Each wall is flat, endless, passes through zero and stands at right angles to its row. A trip goes straight from one point to another. List the walls that it crosses, first one first.
In the rows, 128 means zero.

Walls:
(1): [160  91 115]
(2): [124 139 148]
(3): [147 151 154]
(4): [174 143  92]
(5): [147 129  86]
Trips:
[125 139 152] to [129 134  89] => 4, 5, 2, 3, 1
[133 122 147] to [105  90 129] => 3, 2
[160 120 123] to [184 134 107] => none

Walls:
(1): [184 116 134 133 129 140  96 150 124 152  95 168 111 142]
(2): [125 114 130 102 114 171 176 163 126 127 153 142 108 110]
(3): [135 144 120 136 124 123 153 136 124 106 131 153 173 112]
(4): [143 167 136 124 155 143 162  84 128 160 140  97 112 158]
(5): [143 162 110  82 145 103 109  74 147  75 134 150 117 114]
(6): [155  91 121 114 113 183 109  62 123 156 124 108 140 125]
Trips:
[176 201  87 111 152 127 154 152 111 133 101 129  73 168] to [159 172 127 116 159 135 145 160  90 120 127 114 148 115] => 3
[134 170 140 101 142  99 142 171  93 141 119 146 130 136] to [132 113 129 150 156 127  55  99 166 159 102 145 130 129] => 2, 5, 4, 3, 6
[167 154 179 131 134 118 113 147 139 165 162 116  80 119] to [126 110  91 122  99 115 138 136 148 144 121  93 156 128] => 6, 1, 2, 4, 3
[130 136 117 141 117 151  98 100 161 140 122 155 172 102] to [105 125 138  93 142 167 127 115 134  85 126 137 139 111] => 1, 2
[144 134 119 128 140 109 147 105 190 110 119 129 108 126] to [ 94 103 166  91 108 160 187 152  99 150 166 108 101 155] => 2, 5, 6
